Each point is reached from the start by the listed moves, each made 0, 1 or 2 times, or once backwards (-1), plus a little noise. Is the number of moves made odd or even? Then give how often each move was made.

Moves:
(1): 0.042	-0.013	-0.024	0.001	0.012	-0.001
(2): -0.006	0.034	0.000	0.011	-0.014	0.011
(3): 0.009	-0.016	0.043	-0.012	0.002	0.032
Start: 0.002	0.013	0.004	0.013	0.036	0.015
Points:
0.041	-0.017	-0.064	0.015	0.059	-0.030 -> odd (1, -1, -1)
0.047	0.018	0.022	0.012	0.035	0.056 -> odd (1, 1, 1)
-0.034	0.061	0.116	0.009	0.000	0.103 -> odd (-1, 2, 2)

Moves:
(1): 0.024	0.003	0.004	0.023	-0.013	-0.006	0.000	0.017	-0.002	-0.018	0.009	-0.003	-0.010
(2): 0.015	0.027	0.017	-0.014	-0.003	0.001	-0.001	-0.021	0.007	0.013	-0.025	0.001	-0.002
(3): 0.011	-0.018	0.033	0.002	-0.001	0.004	0.002	-0.008	0.002	0.015	0.017	-0.007	-0.002
(4): -0.018	0.001	-0.003	0.044	0.004	-0.011	0.004	-0.002	-0.001	-0.005	-0.014	-0.011	0.010
(5): 0.013	-0.012	0.005	-0.005	0.030	0.017	0.016	0.005	-0.005	-0.010	0.002	0.014	-0.006
(6): -0.002	0.000	0.005	0.000	-0.018	0.025	-0.004	0.007	0.004	-0.015	-0.016	0.007	0.011
(7): 0.000	-0.014	-0.001	-0.012	-0.012	-0.013	0.031	0.002	-0.002	0.008	-0.007	-0.010	-0.001
(8): -0.012	0.013	0.009	-0.008	0.002	0.003	0.010	0.032	0.009	0.008	0.007	0.004	0.005
(9): 0.001	-0.002	-0.007	-0.004	0.003	-0.013	0.001	-0.011	0.034	-0.007	-0.004	-0.015	0.005
(10): 0.013	0.002	-0.003	0.014	-0.002	0.014	0.001	0.001	0.012	0.028	0.003	0.008	0.005
(11): 0.001	0.013	-0.008	-0.007	-0.010	0.007	0.026	-0.008	-0.002	-0.001	0.014	0.002	0.006
Start: 0.009	-0.019	0.010	0.007	-0.006	-0.015	0.001	-0.001	0.000	0.003	0.017	-0.003	-0.034
Points:
0.165	-0.065	0.122	-0.029	0.014	-0.008	0.025	-0.044	0.032	0.001	0.007	-0.010	-0.094 -> odd (2, 2, 2, -1, 2, 0, 1, -1, 1, 0, -1)
0.097	-0.106	0.073	0.054	-0.082	-0.017	0.025	-0.012	0.075	-0.010	-0.002	-0.053	-0.030 -> odd (2, 0, 2, 0, 0, 2, 2, -1, 2, 1, -1)
0.097	0.014	0.054	0.144	-0.015	0.082	0.056	-0.002	0.055	-0.023	0.008	0.022	0.000 -> even (2, 1, 1, 2, 2, 2, -1, 0, 1, 2, 2)
0.064	0.014	0.020	0.022	-0.030	0.081	0.051	0.126	-0.015	-0.027	0.116	0.070	-0.038 -> odd (2, -1, 0, -1, 1, 1, -1, 2, -1, 1, 2)
0.061	-0.001	-0.023	0.150	0.023	0.016	0.068	0.044	0.005	-0.021	0.017	0.027	-0.032 -> even (2, 0, -1, 2, 2, 0, 0, 0, 0, 2, 1)
0.065	0.025	0.104	-0.058	-0.024	0.104	0.049	0.017	0.075	0.040	0.055	0.039	0.001 -> even (0, 1, 2, -1, 1, 2, -1, 2, 1, 1, 2)
-0.010	-0.058	0.000	0.078	0.072	-0.032	-0.032	0.025	-0.016	-0.016	0.041	0.003	-0.045 -> even (0, -1, 0, 1, 1, -1, -1, 0, 0, 0, -1)
